Each row is a point. To make a cloud, some directions were put in groups of two or more. Within a group, all points are equally far from the middle, so they leave a hole (a ring in 2 directions, a hollow ball in 3). The other directions are filled evenly. Then the cloud was stretched, turned, moved and blurred a little. How many holes are there, and how many directions does each take, smallest first?

Cloud, 14 rows:
array([[ 69,  20],
       [ 15,  61],
       [ 64, -15],
       [-27,  25],
       [  6,  60],
       [ 29,  61],
       [ -4, -30],
       [-24,  -7],
       [ 38, -36],
       [ 40, -35],
       [ 52,  48],
       [  3, -33],
       [ 54, -28],
       [ 28,  61]])
Holes: 1 (2)

Cloud (14 x 2):
array([[ 45,  65],
       [-12, -32],
       [-15,  38],
       [ -8,  48],
       [-24, -14],
       [ 68,  34],
       [-23,  22],
       [-17, -26],
       [ 68,  25],
       [ 54, -17],
       [-23, -17],
       [ 28, -37],
       [ 56,  58],
       [ 54,  60]])
Holes: 1 (2)

Cloud (20 x 3):
array([[-38, -17, -96],
       [  0, -47, -24],
       [ 38,  -4,  41],
       [ -5, -30,  21],
       [ 12,  21, -56],
       [ 10,  12, -54],
       [ 46,  -7,  25],
       [-51,  72,  40],
       [ -9,  68,  35],
       [-60,  14,  36],
       [ 17,  21,  48],
       [ -6, -14, -80],
       [-39, -15, -41],
       [  1, -20, -79],
       [ 46, -11, -34],
       [  1, -47,  53],
       [ 59,  -3,  20],
       [  3,  49, -36],
       [-44, -14,  60],
       [-22, -18,  69]])
Holes: 0

Cloud (27 x 4):
array([[-14,  27, -65,  20],
       [-73,  -7, -17,  21],
       [ 13, -50,  21, -46],
       [  6,   0, -75, -53],
       [ -7, -67,  10, -29],
       [ 14,  64,  22, -49],
       [-82,   5, -12, -17],
       [-51,   3,  59,  15],
       [ 36, -28, -56,   7],
       [-14, -14, -73,  20],
       [-42,  61,   4, -24],
       [-11,   1,  -3,  54],
       [ 41,  39, -40, -56],
       [-17, -54, -53,   7],
       [-45, -61,  -4,  12],
       [-50, -15,  17, -66],
       [-45,  31, -58,   0],
       [ 59,  43,  38, -12],
       [-31, -55, -45,  13],
       [ -1,  40, -72, -35],
       [-24,  15,  24,  49],
       [-78,  17, -17,  -3],
       [ 69,   8,   2,  13],
       [-60, -14, -48, -48],
       [-59,  35, -17, -43],
       [ 71,  24,  25, -19],
       [-35,  26, -27, -68]])
Holes: 1 (4)

Cloud, 47 rows:
array([[ -1, -19, -41, -57,   7,  17],
       [-17,  30,  -1,  44, -22, -18],
       [ 51, -39, -37,  -2,  -8, -27],
       [ 43,  37,  20, -50, -51,   2],
       [ 55, -16,  62, -27, -51, -74],
       [ 72, -12,   5,  40, -31,   0],
       [ 10, -22,  34,  29,  19,  59],
       [ 42,  13,  33, -10,  62, -13],
       [ 30,   0,  60, -42,  14, -87],
       [ 70, -74,  30,  21, -23,   4],
       [  8, -37,  87, -51, -60,  15],
       [  4,  38,  36, -32,  13, -81],
       [ 76, -57,  34,  25, -23,  14],
       [-11,  17, -24,  40, -28,  28],
       [  9, -22, -40,  20,  11, -37],
       [  8, -54, -35,   6, -55,  -9],
       [-16, -22,  73,  34, -22,  20],
       [-43, -34,  22, -64, -44, -20],
       [-19, -29,  14, -83,  13,  25],
       [-12, -12,   6, -11, -26, -78],
       [ 19, -29,  66, -14,  -1, -89],
       [-32, -36,  30, -74, -45, -11],
       [ 43,   8, -17, -32,  37, -37],
       [ 33, -43, -46, -14, -40,  18],
       [ 32, -29, -32, -34, -48,  52],
       [-51,  29,   5,  16, -21, -17],
       [ 43, -48,  68,  -7, -40, -75],
       [ 28, -17,  42, -35,  60,  -4],
       [ 23, -67,  74,  16, -57,  -2],
       [ 51, -84,  24, -20,  -1,  27],
       [ 12,  -2,  22, -59, -42,  74],
       [ 78,  -8,  78, -47, -31, -34],
       [ 45, -57,  41, -55, -22,  51],
       [-14, -24,  27, -53, -80,  -8],
       [ 13,  69,   6, -34,   5,   5],
       [ 17,  47,  66, -22,  27, -67],
       [ 21, -58,  18,  -8,  47,  10],
       [ 21,   6,  37, -40,  -7, -92],
       [-44,  29,  29, -63,  12,  29],
       [-18,  -2,   9, -58, -32, -55],
       [ 41, -47,  91, -31, -43, -48],
       [ 19, -36,  57,  49, -22,  29],
       [ 47, -24,  44,  52,  -9,  20],
       [ 94, -29,  35,  -9, -13,  11],
       [-67,  14,  13, -17, -16, -19],
       [  9, -33,  -6,  14, -24, -74],
       [ 55, -40,  19, -19,  48, -23]])
Holes: 3 (2, 2, 2)
